Rows are points. Each copy is the shape, with its points in the same order, turned, moved and blurred by noise. Say if it was mirrored as well.
(in the rows, 128 means zero)

Shape (5 x 2):
[[145 117]
 [ 67 112]
 [121 131]
 [166 155]
 [135 124]]
Copy 1 (5 x 2):
[[101 118]
 [184  99]
 [130 127]
 [ 92 157]
 [117 121]]
Copy 1 is: mirrored
Copy 2 (5 x 2):
[[136 147]
 [151  67]
 [126 121]
 [100 164]
 [131 136]]
Copy 2 is: only turned
Copy 3 (5 x 2):
[[109 137]
 [141  64]
 [134 119]
 [132 171]
 [118 131]]
Copy 3 is: mirrored
Copy 4 (5 x 2):
[[138 140]
 [133  61]
 [121 117]
 [103 165]
 [131 131]]
Copy 4 is: only turned

Shape (9 x 3):
[[109 164 153]
 [146 115 125]
 [204 167 132]
 [169 170 107]
 [ 99 141 115]
 [109 123 117]
 [101 140 110]
 [128 143 146]
 [148 135 100]]
Copy 1 (9 x 3):
[[169 154 136]
 [116 113 125]
 [122 109 206]
 [102 143 176]
 [133 163 105]
 [123 144 100]
 [129 167 107]
 [155 135 128]
 [100 136 137]]
Copy 1 is: mirrored
Copy 2 (9 x 3):
[[172 123 125]
 [105 124 125]
 [113  49 147]
 [125  83 170]
 [146 154 148]
 [127 153 137]
 [142 155 150]
 [144 121 122]
 [109 121 158]]
Copy 2 is: mirrored

Shape (8 x 4):
[[165 115 148 119]
 [132 164 133 105]
 [107 130 115 102]
 [ 86 174  95 159]
 [132 160  91 115]
 [119 115 143 116]
 [135  95 177  84]
 [131 129 139 114]]
Copy 1 (8 x 4):
[[172 119 143 138]
 [130 130 155  92]
 [106 139 154 130]
 [ 81 151  96  85]
 [123 169 142 100]
 [125 113 142 141]
 [147  85 176 158]
 [135 121 146 126]]
Copy 1 is: mirrored
Copy 2 (8 x 4):
[[148 143 135 166]
 [ 89 161 146 149]
 [100 147 113 116]
 [ 56 116 166  96]
 [ 99 164 158 110]
 [114 130 105 143]
 [131 147  80 176]
 [113 142 124 148]]
Copy 2 is: mirrored
Copy 3 (8 x 4):
[[146 130 180 136]
 [ 98 101 152 148]
 [128 103 116 143]
 [ 64 142  92 133]
 [ 98 123 127 174]
 [140 114 138 118]
 [170  85 170 111]
 [127 113 147 132]]
Copy 3 is: mirrored
Copy 4 (8 x 4):
[[162 131 131 166]
 [115 115 160 160]
 [127 129 168 119]
 [ 59 144 141 111]
 [100 154 167 148]
 [148 117 140 126]
 [190  93 148 141]
 [139 121 145 146]]
Copy 4 is: only turned

Shape (7 x 4):
[[112 124  99 154]
 [137 111 191 156]
 [131 104 112 104]
 [136 128 165  97]
 [ 97 103  94 100]
 [128 171 127 160]
 [133 127 109 156]]
Copy 1 (7 x 4):
[[129  89 139 135]
 [ 92 162 187 134]
 [101 118 110 124]
 [ 92 168 121 129]
 [110 104  93 151]
 [164 136 144 101]
 [120 105 148 109]]
Copy 1 is: only turned
Copy 2 (7 x 4):
[[114 127 136 165]
 [153 174 137 101]
 [101 106 156 128]
 [127 121 126  89]
 [ 70 107 153 142]
 [149 115  89 159]
 [133 116 139 164]]
Copy 2 is: only turned
Copy 3 (7 x 4):
[[144 125 137  77]
 [ 99 113  85 136]
 [159 121 145 128]
 [110 121 140 161]
 [174 152 160 117]
 [ 89 104 143  76]
 [138 106 130  88]]
Copy 3 is: mirrored
Copy 4 (7 x 4):
[[148 161  93 121]
 [161  98 153  93]
 [153 121 109 159]
 [141  75 117 142]
 [161 132  74 166]
 [107 141  93  87]
 [140 152 114 117]]
Copy 4 is: mirrored
